Every row gives one point. Two turns around zero, p and q, are shown by what they do to some points. Where does a point land after both, in the order given? Backwards means that the second turn is done in reverse. Each puzzle has new turns, and all numbers are rounded.
In the rows, 128 means zero.

Turn p:
[107 115 154] -> [ 96 115 118]
[104 143 136] -> [106 125 148]
[140 105 135] -> [131 124 102]
[106 118 172] -> [ 89  98 118]
[144 140  72] -> [167 170 144]
[167 148  99] -> [179 136 140]
Turn q:
[112  98 169] -> [ 95 162 103]
[103 107 132] -> [115 128  98]
[144 169 109] -> [166 118 156]
[154 139 103] -> [136 105 157]
Where do these land?
q, then p backwards: [ 95  90 124] -> [123  85 154]
q, then p: [105 133 125] -> [147 142 127]
p, then q: [163 153  90] -> [123 148 182]
q, then p: [123 102 158] -> [112 144 161]
q, then p backwards: [115 164 120] -> [163 135 112]
q, then p: [168 125 150] -> [ 99  97 145]

Turn p:
[154 122 114 113 125 108] -> [138 106 110 105 134 122]
[102 157 138 103 177 136] -> [102 160 140 104 130 176]
[138 113 104 141 106 126] -> [132 102 112 145 125 112]
[114 108 142 114 162 115] -> [ 95 142 137 101 142 123]
[162 141 164 108 104 177] -> [181 121 177 136 149 143]
[150 136 112 179  98 101] -> [157 130  79 155 118  96]
[ 84 155 129 105 101  96] -> [125 137 132 107  62 130]
[121  91 121 162 152 165] -> [ 94 128 135 171 166 122]
Turn q:
[112 169 108  82 144 117] -> [141 160  72 115 112 135]
[113 148 113 158 109 110] -> [115 117 131  82 131 131]
[131 147 108 113  88 181] -> [147  96 102 134 152 180]
[114 107 217 159 141 126] -> [124 172 197 142 175 103]
[175 113 106 126 135 111] -> [132 109 139 141  77 127]
[138 108 107 154 128 136] -> [105  97 139 133 121 128]
[130 116 126 143 157 116] -> [102 135 137 135 114 110]
[112 116 139  88 122 127] -> [158 137 107 142 142 109]
Where do these land?
q, then p: [121 128 104 168 101 118] -> [101 110 164 104 128 116]
q, then p backwards: [158  87  98 102 153 136] -> [106 123  92 160  83 135]
p, then q: [148 140 122 160 123 107] -> [117 112 119 113  92 137]
q, then p: [103 178 139 105 147 172] -> [120 130 112 160 135 197]
p, then q: [130  98 129  96 127  88] -> [163 133 102 132 123  88]
p, then q: [123 160 156 110 118 176] -> [136 146 168 151 148 168]
p, then q: [113 105 148 156 128  98] -> [132 144 118  83 114 112]
